Each row is a point. Two turns around zero, p and q, are shown by what they do to some points. Where does a point land after both, in the order given? Backwards means that the second turn is done in reverse. Each puzzle has new turns, and all numbers are rounded.

Turn p:
[ 16 -20] -> [-3 25]
[45  1] -> [-39  23]
[-62  19] -> [ 43 -49]
Turn q:
[-33  -8] -> [ 13 -32]
[ 64 -13] -> [ 4 65]
[-31  21] -> [-16 -34]
Where do these land?
p, then q: [-35 -19] -> [-4 40]
p, then q backwards: [  3 -54] -> [ 43 -32]
q, then p: [-9 43] -> [43 -9]
p, then q backwards: [41 30] -> [ 3 51]

Turn p:
[-40  -1  13] -> [  2  10 -41]
[-47  31  -2] -> [-31  24 -40]
[ 53 -21 -32] -> [18  0 63]
[-23 -27   5] -> [ 27  10 -21]
[57 18 17] -> [-17 -46  38]
Turn q:
[ 47 -26 -20] -> [-24  48 -19]
[26 16  9] -> [-30  -6  -9]
[-76  18 -16] -> [ 68 -41   4]
[ 3 -8 28] -> [-14  -1  26]
Where do these land?
p, then q: [ 6 26 59] -> [43 47 11]
q, then p: [ 34 -28 -18] -> [-45  14  -7]
q, then p: [-32  15 -58] -> [ 2 10 67]
q, then p: [ -8 -14  17] -> [ -1 -21 -11]

Turn p:
[ 12   0 -28  30 -31   6] -> [ 24 -23   5  33 -24   2]
[-18 -40 -17 -37  76  23] -> [-17  31 -65  -2  66  12]
[-10  46 -31 -40  39  23] -> [-71  10 -32  23   7  -8]
[  4  20  20  42 -17 -36] -> [ 18  17  53   4 -26   4]
[  9  10  42  35 -29  23] -> [ 15 -32  54  -2  10 -17]
[ 54 -43  55   6 -30 -39] -> [ 46 -20  37 -62  -8  49]
[-52   8 -41 -37  -7   0] -> [-17  19 -53   7 -24 -43]
Turn q:
[ 21 -45  42   1 -37  21] -> [-17 -50  24 -48  19   5]
[ 38  38  18  44 -31  10] -> [-19 -18 -63 -37 -12  -7]
[ 18  14 -11 -19 -23  23] -> [ 19 -19  -3 -14 -32  -8]
[-36  -6  24 -29  32  15] -> [ -1 -23  26  51  13  10]
[ 42 -44  -6 -21  12   2] -> [-20   5  47 -27 -24  21]
[-40 -30 -62  30  -2 -45] -> [ 19  76  17  -5  38 -37]
[-10  53 -57  43  42  -1] -> [-13  60 -46  40 -29 -38]
[15 -7 23 -6 52 33] -> [-48 -20  18  31 -22  13]
[-48  27  30 -43 -45 -57] -> [ 79 -12 -20  10  51  41]
Where do these land?
p, then q: [ 51 -49 -55 -19  76  23] -> [-42  22  20  41 -57 -84]
q, then p: [ 58 -41  48 -12 -25 -24] -> [-26 -32 -48 -38  47 -32]
q, then p backwards: [-38 -13   8  19   7  23] -> [-19  15   5  12   6  42]
p, then q: [ -5  13 -15  25   1 -23] -> [ -4 -13 -34 -14   3  -6]
p, then q: [-19  65   1  18 -11  17] -> [  1   1 -24  -1  68   7]
p, then q backwards: [-45  22 -47  -5 -29  21] -> [-18  43 -26  23  15  50]
p, then q: [ -1   4  59 -25 -19 -37] -> [ 43 -40  15  12  -6  44]
